Each row of a before or after table is a point. The points were changed in one or more steps. Then noise was added and the rows were shuffled. The steps act on how far a point lies along the listed directions, d1 being the first. Write out the steps. A step turns or swaps two directions, mirrors them in a line or flattens them onto one, adds a multiple of one to another, or multiplies one. Angles are multiples of 10 degrees, from the lower direction toward the higher: turns from -170 to 170, lines from 10 to 170 but not 90. Use the fewest steps. Two steps may share a direction if one is a turn and the other turns, adds or multiplies; they go together, in the order done. Otherwise the lowest direction goes first.

Directions:
(1): [ 1 49]
(2): [-49   1]
Before (13 x 2)
[[ 13  17]
 [ 24 -10]
 [-21 -39]
 [-24  -2]
 [ 21  11]
 [  5  17]
 [-18 -44]
 [ 59 -22]
 [-27  15]
 [-21 -55]
 [-33  19]
 [-32  39]
 [-17 -59]]
After (13 x 2)
[[  8 -25]
 [  3  24]
 [-38  34]
 [-16 -14]
 [-13 -19]
 [ 40  20]
 [ 21 -62]
 [ 57  18]
 [ 44  17]
 [-18  -5]
 [ 60  13]
 [-18  35]
 [-16  27]]
Steps: swap d1 and d2

Directions:
(1): [-45 -45  23  -7   3  48  -2  11]
(2): [ 32   5  16 -12  13  10 -43  60]
(3): [-23  38 -36  -8  46  23  26  21]
Before (10 x 8)
[[ 56  29  12  13 -15 -42  -4 -26]
 [ 39 -23  37 -16 -32 -27 -34  19]
 [ -8   0   9   0  20  16  -2  25]
 [-28 -51  24 -19 -12  20  -5 -21]
 [ 15  21   8   5 -25 -15   4  -5]
 [ 15 -39  21   4 -10  -2 -33  -1]
 [ 14  33 -40  10 -16 -45  12 -35]
 [ 46  23 -13   7 -25 -47  -1 -34]
 [-41 -44  13  -4  -1  30   7   0]
 [-25  19 -10  -3  12  15   3 -11]]
After (10 x 8)
[[-13   3   5  -3  21  15   6  18]
 [ 61  31  13  14 -11 -40 -10 -19]
 [ 43 -16  34 -20 -16 -18 -37  36]
 [ 51  23 -11   7 -23 -48  -6 -28]
 [-40 -48  16  -4  -3  29   4   0]
 [-22 -54  29 -16 -12  21 -11 -15]
 [ 20 -33  19   0  -3   4 -39  11]
 [ 15  23  13   8 -24 -15  -2   0]
 [ 20  28 -33   8 -21 -50   6 -38]
 [-24  16  -6   0   7  12   6 -19]]
Steps: turn d2 and d3 by 20 degrees

Directions:
(1): [ 14 -24   7  37  39  10 -37   4   8  -4  -7 -34]
(2): [  0  -1 -11 -11  -9  -3 -12  21  41 -60  19   4]
(3): [-41  35 -29   0  38 -18  -7  26 -15   3  10  -5]
(4): [-27  10  22  -6 -19 -15 -27   4  48  37  -9  -8]
(5): [ 16 -14  -8 -16 -29   0 -15  38 -23  20  37 -32]
Before (9 x 12)
[[ 15  -8   6   5  -1   9  20 -18  -3 -15  -8   7]
 [  9  -5 -17  10   3  -3  17   7 -48  12   7 -19]
 [ 29 -23  15   0  -8  14  -5 -16 -39  26 -10   1]
 [ 17 -14   6  10  19   1 -14   0  -2 -16  -6 -15]
 [-12  13  14 -18  -2 -15   8 -25  28  -7 -10  30]
 [ 15 -12  -5  10   1   2   0  11 -33  40   8 -35]
 [-11  23  -8  -2  28  -7  16  10 -20  18  -2  -3]
 [-10   1 -59   4  27  -3   3  60 -49 -31  34 -24]
 [  3   2   6  -7 -24   2  11   1  15 -28   4   3]]
After (9 x 12)
[[ -6  12  -2 -15   3  -2  17 -20 -41  23 -18  28]
 [ 34 -47 -35  28  18  19 -23  50 -37 -33  29 -52]
 [ 16  -8  14  23  34  10   4  -9  -1   9 -23 -12]
 [  6  -4  23  -9  -4  -5  -1 -26  31  -7 -14  18]
 [ -4   5  -9  10   9  -3  11   0 -30  34  -3 -19]
 [  1   6  -3  -4  -2   3  28 -13  -9 -16  -4  15]
 [-12  17 -11 -12  16 -17   1  14 -15 -11   5   0]
 [ 16  -9  -8  19  10   1  17  -4 -37   4  -5 -15]
 [ 10  -3   5 -13 -31   1   8   9   8 -23  16  -5]]
Steps: swap d1 and d3; add 0.7 times d2 to d5

Directions:
(1): [-30   8 -17  11  14   4 -12 -20  28  -7   3  -2  -3   5   9   6  44  29
  -6 -55  20 -35  -1   5]
(2): [ -2 -15  14  53   9  -6 -18  15 -28 -15 -31 -29  32  26   3  -3  -1 -35
   6 -12  -7 -28  -1  -3]
(3): [ 19  27   0  -6 -15  12 -24 -32 -13   3  23 -21  46 -34  -3 -23  30  -9
  10 -11 -30  19   8   5]
(4): [-14  26  -8  -5  34  -9  18  10   6  28   4 -54  23  -3  24  36 -20  20
  -8  11  -6   5  26  10]
(5): [ -9  19  30   6 -19  17  13   9 -19 -45 -10  -4 -19   1  -5  -6  -9  26
  17 -19   4  16  60  15]
Before (14 x 24)
[[  5 -11   9   8   5  -6  -5   0 -10   4  -8   8   6   4  -1 -11 -12 -18
    2   0   3  -4  -9  -7]
 [-13  17  -7 -17   4   4   4 -19  19   6  15  -2   0 -13  15   8  26  40
    0 -13   9   3  14  10]
 [ -3   1 -11 -14  23  -7   4   0  19  31   5 -17  14   3   7  16  -5   5
  -10  25  -4   3 -15  -2]
 [  0   8  -1  17   0  -3  -4 -10   0  -4   6 -23  21  -5  11  -3  17  -1
   -2 -16  -4  -4  -6   5]
 [-23  15 -11 -20  23  -3  15  -1  25  19   7  -4 -20  -1  10  20 -11  27
  -12   3  11   0   5   0]
 [ -4 -18 -12  -9   0  -4   4   3  19  -3  -3  27 -28  15   1   4   5  12
  -15  -8  14  -9 -18  -7]
 [-19  16  -5  -5   3   9  11  -6  15 -10   0  -4 -18   6   8   8  14  23
   -8 -22  17  -4   9   8]
 [  1  -6   5   7  14  -9   0  23  -1  -3 -15  -6  -6  12   3   4 -21  -2
    1  16   1   0  16   5]
 [  8 -11  12   1  -4   7   4  18  -4  -4 -10   5  -7  16   2  -3  -9 -10
    1  14   2   4   6  -3]
 [  2   4  11  -2  -5   7   5 -12 -14 -14  -4   0  -1  -8 -10  -6  -2   3
   12   8  -7   1  10   5]
 [ -3  -3  -6   7   3  -4 -17 -15  11  12   2   3  22   2   3 -12  27 -13
   -6 -15  -2 -17 -23   3]
 [ -3   5 -15   7  14  -4 -18 -15   7  11   0  -8  28   0   8   4  25 -13
   -4 -20   1 -14 -15  -2]
 [  9   9   5   3   6   1   6   9 -18   2   2 -24  22  -6   2  -1  -6   0
    4   2 -10  10  16   4]
 [  2  -2   4   3  -5  -3  -6   0  -8  -5   1  -1   1   2   1  -4  -1  -7
    4   3  -2   9  -6  -8]]
After (14 x 24)
[[  4  -4  13   9   7  -5  -2  23  -9 -11 -17  -5  -6  11   0  -2 -21  -4
    5  15  -1   3  24   7]
 [ 26  -7  -9 -25 -12  -4  -4  -7   0  16  13  13   5 -11  -3 -10  -3 -14
  -10  26 -18  24 -24  -9]
 [-10  -2   5   0   4   3   9 -11  -3 -10  -6   6 -10   1  -6   0   2  11
    7   0   5 -13   1   3]
 [ -3  -8  -4   3   2  -6  -5   0   2   1   0   4  -5   7   3   0   4  -4
   -1   0   5   0 -18 -11]
 [  3   5 -13   6   9  -3 -19 -18   4  11   2  -6  33  -3   5  -3  25 -19
   -2 -14  -4  -7 -17  -3]
 [ -8  39  22 -16  -2  11  17   4 -14 -10   4 -28  -3 -15   3   6 -28  26
    9   9 -13  35  61  12]
 [  4  -7 -12   2   4  -7 -20 -20  15  25   9   6  28  -3   1 -14  29 -23
   -9  -6  -6 -16 -40  -1]
 [  7 -16   5  -1  -2   4   2  16   2   4  -8   9  -8  17   2  -2  -6 -12
   -2  16   4   0  -5  -6]
 [  6  32  12 -12 -17  16   8  -8 -14 -14   6 -20   7 -15   0  -7   2   8
    4  -2 -11  29  32  13]
 [-12   4   9  15  10   3  12  18 -11 -19 -12 -17  -2  13   5   7  -2  19
    3 -24  12 -10  29   8]
 [-11  11   9  -2  14   2  10   8   4  -1  -6 -23   7   9   7  13 -10  17
    1  11  -1   8  24   8]
 [  4 -20  -2   4  10 -12  -9  -3   0  17  -4  16   4   5   1  -9  -7 -21
   -5   2   8 -12 -30 -12]
 [ -2   5   0  20  -2  -2  -3  -8   2 -10   4 -18  16  -2  10  -3  19   0
   -2 -21   0  -7  -6   5]
 [ -6  33  14 -14  -8  14   9 -16  -4 -12  13 -18  10 -21  11   2  16  41
   13 -11  -4  24  51  19]]
Steps: swap d1 and d3; turn d2 and d4 by -20 degrees; add 1.5 times d4 to d5

Directions:
(1): [  2  -8  38 -37 -13  14  14 -33  -5 -16 -24 -41 -20  46  16   5  23 -22
 -28  22 -35  37  -1  49  17  -2  49 -23   5   9  26 -23   2  -8  32  60
  -8 -15  19  -4  24   3 -12 -32 -33  17 -11  15   6 -37  27   3  -4  15
 -29  -9  22 -15   3 -16  15   4 -19 -27]
(2): [-52   3 -18  33  13  58   4  36  -7  23 -14  13   2 -25  24  49 -32 -10
 -33  28  29  29   5  48   1  22  -1 -26 -14 -14 -46 -27  24 -33 -27 -11
  -3  -1  23 -43  17 -29 -27 -34  13  13 -16   0  13  -5  -5  -9  16  -8
   8  20  -6   5 -20  11 -11  22  -2  -9]
(3): [ -1 -10 -14  36  22 -31  20  34 -47 -48  -9 -34  -7  24  12 -35   9  -6
 -23 -15  14 -30 -35  41  34  21 -13   3 -13 -11 -24  20  24 -47  13  24
  -5  35 -44  42  19 -27   4  11  13 -16   4  21 -35   5  28   2  10   3
 -13  31 -16  -1   1  16  21   7  -1  27]
Before (13 x 64)
[[  5 -11  -3  -7   7  -6  -7   1   1   0   8   4   6  -5  -3  -2  -4   3
   -3  -3   0 -17   3 -14  -7  -2 -16   7  -5   1  -2   9  -1  -2  -2  -7
   -2   4   1   9   2   2   1   2   6 -10   9   0 -13   2  -3   7  -4  -1
    7  -8  -7  -1  -5   4  -3   8  -2   7]
 [ 10 -12  23 -12 -10  -4   5 -15   0  -9  -1 -27 -11  28   5  -7  22  -4
   -6   4 -29  -3  -4  13   4  -7  19  -8  -6  -4  10   0  -3   4  18  26
   -3  -1   5  11   6  20  -8  -3 -22   8  -3  12   7  -8  14   1  -9   1
   -8  -8  10  -4  11 -13   6  -8  -8 -11]
 [ 10   2   8 -14  -7  -9 -13 -14   9   8  15  11   2   0  -7  -9   8  -1
   11  -9 -10  -5   6 -30 -15   0  -2   2   6   5  18   3 -10  23   5   3
    4 -11   1   0  -6  24  15  10 -10  -7  -1  -4  -1   2  -7   3  -8   2
    9  -6   1  11   8  -1   2 -15   9  -2]
 [-13   0  -7  19  10  -3  11  23 -18 -17  -2  -9  -3   2  11  -5   0   1
  -16  -3   5 -13  -9  21  12  14 -13  -4 -13  -6 -14  11  17 -24   0   5
    2  17 -12  12  -2 -16 -11   7   7  -4   2  11  -8  -3   7   1  13   3
   -4  14  -6  -6  -2   8  12  11 -10   5]
 [  0   4  -1   5   5  -2  -8  11  -4   7   7  11   0 -12   4  -4  -6  -2
    6  -4   3  -5   3  -8 -10   0 -13   4  -4  -8 -13   1  -7 -10  -6 -10
   -1   1  -6  -8   0  -6   2  12  -3  -4  -4   0  -1   9   2  -3   2 -10
    2   9  -8   8   4   4  -5   0  -2   6]
 [  6  -9  -8  16  14 -26   4  14 -21 -29   4 -15  -8   6  -3 -32   5  -1
    2 -17   5 -25 -18   5  16   7  -7  17  -1   1   3  20  15 -10   9   3
    0  24 -25  32   0  -2   9  10   2 -15   9   5 -17   9   7   9   4  -6
   -3  14  -6  -4  -3  16  14  11   3  10]
 [ 14  -9  12  -2   1 -11  14 -12 -15 -18  -8 -24 -12  26   3 -28  16  -4
   -4   2  -6  -2  -4  16   7   4   7   3   0   8   4  11   2 -17  22  22
   -3   6 -12  17   8  -5   1   1  -9  -4  -3  10 -14  -3  20  -3   0  11
  -19  -2  -5  -4   4   2  26   4  -3  -1]
 [-18  -5  -1  -3  -9  13  -1   0   4  11  -1   2  -1  -7   5  18  -8  -9
   -9   2   1  17  -3  15   6   2   6  -8  -1   7  -2 -15   7  -2  -8   8
    3  -1  18 -24  -1   3  -6 -13  -7   4   3   7   6  -3  -1  -4  -1  -4
   -1   6   5   3 -11  -5  -3   0  -9  -9]
 [ 28  -2  45 -58 -24   0  -2 -60  24  15   4 -13 -12  20  -6  -1  23  -8
    8  11 -43  35  16   6 -11 -17  42 -18  25  13  43 -14 -14  31  29  32
   -4 -30  35  -6   1  29  -8 -26 -36  12  -3  -3   9 -27   9  10 -18  11
   -8 -31  26 -14  -1 -33   7 -17 -16 -34]
 [-21  -6  -7   8   2  25  -2  17  12  36  -1   4  -2 -16  -1  33 -15   3
   -9  17   1  14  10  14 -13   3  10 -12  -4   0 -14 -14   8  -2 -13  -2
   -3  -2  20 -27   4  -4 -10 -18   0  11   3  -4   6   5 -11  -4  -2  -9
   10  11   6   2  -7  -8  -5   9   1  -3]
 [ 25 -11  15 -14  -1 -25  14 -22 -20 -35 -10 -40 -22  45   5 -33  12 -10
  -14  -1 -28 -11 -21  17  24  -7  21  -7   3   9  15   8  -2  -8  31  53
   -5   4 -27  29  15  -6  18   9 -11   0   3  25 -20 -14  30   0  -6  10
  -23  13   0  -2   6   0  16  -8  -1   4]
 [-23   3 -29  29  23   4  17  35 -24 -15  -7   1  -6   6  11   1  -2  -4
  -11   3  22  -7 -16  30  14  23 -11  -8 -12 -14 -31   2  22 -28 -13  -2
   -9  16 -18   6   8 -23   1  -2   7   0  -7  10 -15  -3  14  -3   7  -7
   -5  20 -24   8  -6   4  -1  13   2   9]
 [ 16 -13  16   3   5 -29  13  -2 -23 -32 -15 -27 -10  22   7 -31  22  -9
    0  -6 -15  -8 -12  19  11   3  11   9  -1   2  13   8   7  -5  23  30
    2   8 -15  30   9  -5  11   7  -4  -3   4   6 -22  -9  10   6   4   7
  -15   6   4  -2  10  -3  14  -2  -9   6]]
After (13 x 64)
[[ 22  -8   8  -1  -7 -26  -5  -6   4  -3  16  -7   0   9  -9 -22  17  10
   17 -13 -18 -29  -5 -24  -7 -12  -8  10  -7  -5   7  18 -10  16   7  -6
    2   8 -11  21 -12  26   7  22  -9  -4   7   3   1  13   2   0 -10  -3
    7 -10  -1   4  13  -8   0 -17   3   7]
 [ 49   0  12 -23  -8 -47 -11 -33  15   4  29  10   3  -5 -28 -38  15  14
   41 -26 -16 -22   2 -47 -16 -16  -8  17  22   8  29  26 -15  36  16 -12
    2  -4  -9  30 -21  31  15  22  -6 -16  15 -11 -13  11  -5  10 -18   0
   12 -22   2  -4   5 -17   4 -28   2   5]
 [ -2 -11  12 -14  -6   7   5  -5   7  15  -9 -21 -13  15   0  15   6  -2
  -13  15 -21  16   3  23  -3  -3  29 -13  -1   6  11 -10   3   1  10  28
   -6  -4  13  -9  11   3  -7 -17 -18  11   4   5  -1  -8   4   1  -9   0
   -7   5  14  -5  -1 -17   8   6  -8  -8]
 [ -6   3 -10   9   3   2 -13   9   1  12  15  21   6 -15  -3   2  -6   0
    6  -8   6 -10   4 -22 -14  11 -14  -2  -3  -3  -5   3   2  11  -8 -10
    6  -3  -1  -7  -5  12   9   7   4 -10  -3  -5  -4  10 -11   2  -1  -4
   16   6  -9  14   1   9   0  -9  15   4]
 [ 15  -6   0  12   7 -30   3   5 -10 -11  -1   3   1  -6  -6 -26   9   5
   19 -12  -3 -21  -1 -15  -4  -3 -11  21  -2  -2   9  15   0   9   2  -5
    6   8 -14  23  -8   1  18  23  10  -9   7  -6 -18   9 -10   4   4   1
    3   1  -3   6  10   0   2  -7   1  13]
 [ 19  -4  -2   4   0 -16   5  -9  -2  -3   5  -4  -3   5  -7 -28   7   7
   15  -9   5 -15   2 -17  -7  -1 -10  15   2   9   2  20  -6  -3   9  -6
    2   4 -12  15  -9   4   8  15   0  -8   2   0 -12  12   6  -4  -3   6
   -5  -5 -10   0   4   4  19  -2   6   7]
 [ -4 -10  -4  -2  11   7  -5   8   1   7   4   3   7  -9   4   8 -10   0
  -10   4   4 -11   6  -3  -7   3 -13   2  -8  -1 -11   1   3  -9  -8  -4
   -3   2   7  -3   6  -4  -5  -8   8  -5   4  -1 -12  -3  -3   4   0  -2
    6  -5  -6  -2  -7   4  -6  14  -4   4]
 [ -2  -8   8 -15 -12  -5   0 -13   3  -2   0  -9  -3   8   1   2   5  -8
   -5  -7 -12  13  -8   9   9  -5  11  -4   4  12  13  -7   1   5   6  22
    2   0  10  -8  -2  10   2  -5 -12   1   8  11   2  -6   6  -2  -5  -2
   -7   1   9   0  -6 -10   2  -5 -11  -9]
 [ -8   3   5   2   4   9  -6   9  -3   8  -1   5  -2  -6   9   4  -6  -7
   -4   6   1   7   5   8  -7   1  -2  -4  -6  -7 -14  -7  -4 -18  -5   0
   -3  -3   0 -14   5  -7  -5   0  -8   1  -9   3   3   0   7  -5   3  -9
   -2  10  -5   6   2   2  -5   6  -6   1]
 [ -6   2   4   2   1  -1   7   6 -10 -11  -1  -9  -5   6   6  -1   7   1
  -11   1  -9  -2  -1  17   6   7  -2  -4  -7   3   3   5   9 -10   6  12
    2   6   2   6  -4  -7 -12   3  -4   0   3   7   0 -10   7   1   9   5
   -8   2   3  -8   1   2  13   5 -13  -8]
 [-14   2  -4  -3   6   9  17   5 -12 -12 -13 -12 -12  24  10   4  11  -8
  -12  12  -2  12  -6  32  12  13  15 -15  -5  -5  -6 -10  10 -12   0  18
   -9  -2   0   1   9 -10   0 -12 -12   9  -9   9  -4 -18  20  -2   0   1
  -16   4  -8   1  -2 -11   1   9  -5  -9]
 [ -7  -4 -13  16  11   1  -3  18 -11  -8   7   1  -4 -13  -2  -9 -10   0
    0  -7  11 -12  -8   3   5   8  -8  11  -1  -3  -5   8  13  -4  -6 -12
    3  16  -7   9  -2  -1   1  -1   5  -8   4  -3  -3  11  -4   5   4 -11
    9  10  -7  -1 -11  18   3  13   3   1]
 [ 31  -4  -7   0   0 -35  -5 -12  -1 -13  14  -2  -7   7 -12 -36  -2  11
   20 -20 -11 -35 -14 -39   0 -14 -13  14   3   7  10  23 -14  14   5   2
    4   7 -33  27 -13   3  30  36  10  -9  13   7 -16  12   4  -3  -8  -3
    1  10 -12  10   9   7   0 -19  13  19]]
Steps: turn d1 and d2 by -80 degrees; multiply d3 by 0.4
